Each row of a before or after table is a point. One or more steps were done to the points. Then noise was added and the rows were shuffled. The steps act on columns, c1 being the first. Write out the steps. A step turns or swaps two columns, mirrors them in a line or flattens them onto one, adds a multiple of one to another, or multiplies or shifts one. Angles are multiples of 10 degrees, from the lower column toward the higher: turns from -170 to 170, lines from 10 to 170 but not 90. Use the fewest steps. Two steps may share a column if one is a turn and the other turns, adds or multiplies; they go together, in the order done. Otherwise the lowest column goes first.

Before (11 x 2):
-30; -52
-12; 15
25; -46
45; -32
-46; -46
-60; 35
-28; 47
-10; -11
0; 21
35; 32
12; 41
After (11 x 2):
3; -48
68; 23
16; -3
-3; 66
-53; 12
-49; -16
16; -12
-3; 5
-20; 61
52; -7
26; -36
Steps: turn c1 and c2 by -130 degrees

Before (9 x 4):
-49; 40; -6; -51
40; -15; 50; -46
13; -36; 3; 8
-37; 58; 14; 18
26; 19; -48; -65
33; 29; 24; -6
29; -37; -62; -8
-33; -20; -7; 0
46; -40; 44; 2
After, 9 rows:
41; 16; 50; -61
13; 36; 3; 7
31; 37; -63; 10
-33; 20; -6; 2
47; 40; 44; -12
33; -29; 24; -13
26; -19; -46; -49
-38; -56; 16; 13
-50; -40; -6; -50
Steps: multiply c2 by -1; add -0.3 times c3 to c4

Before, 9 rows:
55; -25; 0; 16; 11; -8; 10; -35; -12
47; -6; 1; 63; -21; 44; 21; 15; -41
-33; -23; -18; -16; -7; -16; 48; -46; -13
30; 1; 20; 35; -7; -13; 0; 48; -14
-2; -10; -26; 7; 42; -6; 61; -49; 37
-43; -55; -5; -27; 6; 33; 12; -18; 14
26; 19; 47; 52; -36; 40; -14; -5; -19
19; 0; 66; 63; 6; 46; -9; 19; -70
-4; -37; 15; -38; 2; 9; 72; -30; 18
After (9 x 9):
-42; 6; -5; 65; 11; 30; 9; -17; 12
47; 118; 0; -28; -20; 45; 32; 16; -41
-1; 20; -23; 6; 74; -6; 39; -52; 37
-2; -29; 16; 53; 28; 11; 67; -27; 21
-32; -3; -18; 30; 8; -18; 48; -47; -13
28; 64; 20; -16; -6; -14; 4; 48; -16
25; 73; 49; -42; -45; 40; 4; -5; -16
16; 112; 70; -29; 7; 45; -9; 19; -73
54; 50; -3; 15; 15; -12; 1; -35; -10
Steps: turn c2 and c4 by -120 degrees; multiply c2 by 2; multiply c5 by 1.3; turn c5 and c7 by -20 degrees

Before, 14 rows:
4; 49; -5; 22; -15; -60; 16; 18; 69; -7; 20; -28
-13; 44; -1; -15; 3; -10; -7; 32; -25; -53; 57; -76
-16; 48; -48; 47; -49; -30; 60; 20; -52; -8; 36; -29
71; 31; -34; 44; 50; 6; -17; 13; -1; -43; -2; -24
16; 3; 6; 73; -3; 46; -32; 16; 31; 18; 30; -9
13; 48; 92; 1; 28; 12; -51; 30; 4; -18; -43; -9
29; -3; 38; 5; -30; -4; -13; 28; 12; -50; -50; 65
52; 12; 0; -6; 41; 18; 11; 80; 2; 50; -20; -42
-27; 59; -8; -59; -2; 84; 2; 39; -39; -42; 16; -44
31; 4; -2; 15; -16; 30; -12; -22; 17; 56; 50; 2
28; 42; -39; -23; 15; -19; -40; 85; -35; 6; 19; 16
-12; -49; 8; -35; -25; -54; -5; 47; 14; -23; -45; 26
-42; 63; -8; -25; -12; -5; -20; 29; -34; -28; -27; -55
59; -20; -6; 35; -61; -17; -22; 26; 17; -10; -10; -15
After:
-28; -3; 1; 14; 5; 36; 20; -50; 54; -12; -4; 3
-25; 6; 5; 53; 8; 48; 21; -20; 24; 12; -38; -5
32; 59; -28; -44; 35; 83; -23; -3; -46; -16; -36; -39
-46; 14; -24; -2; 50; 1; -48; 44; 43; -25; -51; -42
33; 50; -60; 37; -58; -6; -62; -45; -26; -39; -4; -10
-2; -52; 15; -19; -40; -40; -15; 57; -19; 28; -27; 18
-72; 33; -40; 34; 55; -12; 14; 7; -41; -17; -20; -16
12; 44; -21; -3; 1; -6; -13; -42; -64; -7; -47; -70
-13; 47; 94; -3; 32; 3; 32; 59; -22; 7; -37; -43
-63; -27; -15; 21; -68; 6; 3; 19; -6; -1; -24; -11
-31; 57; -13; 15; -35; -48; -24; -13; 23; 61; -18; -20
-15; 42; -36; -19; 1; -28; -10; 21; -9; -49; -103; 23
53; 68; -25; -14; -17; 4; 1; 35; -34; 7; -15; -54
-33; 2; 53; 9; -26; 4; -4; 52; -36; 19; -14; 45
Steps: turn c9 and c10 by -70 degrees; turn c1 and c10 by -160 degrees; turn c3 and c12 by -20 degrees; multiply c4 by 0.7; turn c5 and c6 by -20 degrees; turn c7 and c8 by 150 degrees; turn c8 and c11 by 110 degrees

Before:
17; -43; -1; -2; 25; -35; 62; 61; -22; 53; -7; 16; 15; 8; -5; 3; 9; 4
31; 3; -44; 48; 4; -46; 37; 48; -4; 48; 29; 23; 13; 49; -38; 17; -34; -20
40; -30; 4; 55; -38; 36; -38; -21; 94; -9; 26; -36; -66; -30; 32; 24; -56; 30
5; 15; 41; 59; 68; 30; -44; -17; 51; -24; -6; -15; -60; -23; 30; -51; 17; -5
1; -11; 4; -1; 52; -21; -19; -21; 52; -32; 46; -9; -28; -6; 2; 28; 26; -26
22; -10; -27; -1; -20; 3; 58; 44; 0; -19; 17; 22; 36; 30; -30; -1; -40; -4
-31; -9; -65; 15; 38; 18; 1; 26; 8; -11; 41; 33; -10; 9; -43; 85; -41; 41
-24; -7; -41; 42; -6; 0; 47; 60; -11; -18; 96; 23; -8; 24; -12; 66; -4; 28
-21; 4; 10; 47; 54; -7; -60; 20; 48; -41; -31; -1; -25; -57; 47; 1; 53; -63
2; 29; 30; 23; 42; 55; -39; 1; 65; 11; 13; -24; -34; -60; 11; 5; 43; -53
38; -27; -48; 21; 9; -32; 36; 54; 14; 19; 34; 41; 4; -25; -44; -34; 2; 7
After (11 x 18):
-19; 9; -9; 47; 54; -7; -60; -53; 4; -41; -29; 4; -25; -58; 48; 2; -1; 65
4; -20; -1; 0; 53; -21; -17; -41; -39; -32; -50; 10; -29; -6; 3; 27; -1; -13
-31; -18; 49; 15; 40; 20; 2; -15; 24; -12; 5; -54; -10; 11; -45; 84; 1; -64
37; -56; 30; 22; 9; -33; 35; -31; 46; 19; -17; -57; 4; -26; -46; -32; 0; -23
18; -88; -4; -1; 26; -35; 62; 3; 67; 54; 8; -16; 14; 6; -4; 3; 1; 13
40; -61; 10; 57; -40; 36; -39; -80; -51; -9; 5; 34; -66; -30; 31; 25; -1; -51
31; 5; 33; 48; 3; -45; 36; -12; 47; 47; -34; -38; 13; 48; -38; 15; 1; 4
22; -19; 16; 0; -20; 2; 59; -16; 41; -19; -14; -30; 35; 31; -28; -2; 1; -13
1; 57; -22; 23; 44; 57; -39; -62; -21; 9; -48; 31; -32; -63; 12; 6; 1; 8
-23; -13; 32; 44; -6; 0; 46; -10; 61; -17; -41; -34; -5; 25; -11; 66; -2; -90
6; 30; -32; 57; 68; 29; -46; -42; -34; -27; 2; 27; -59; -25; 27; -49; -2; -2
Steps: multiply c2 by 2; turn c3 and c12 by 160 degrees; turn c11 and c18 by -130 degrees; add -0.3 times c6 to c18; turn c8 and c9 by 110 degrees; multiply c17 by 0
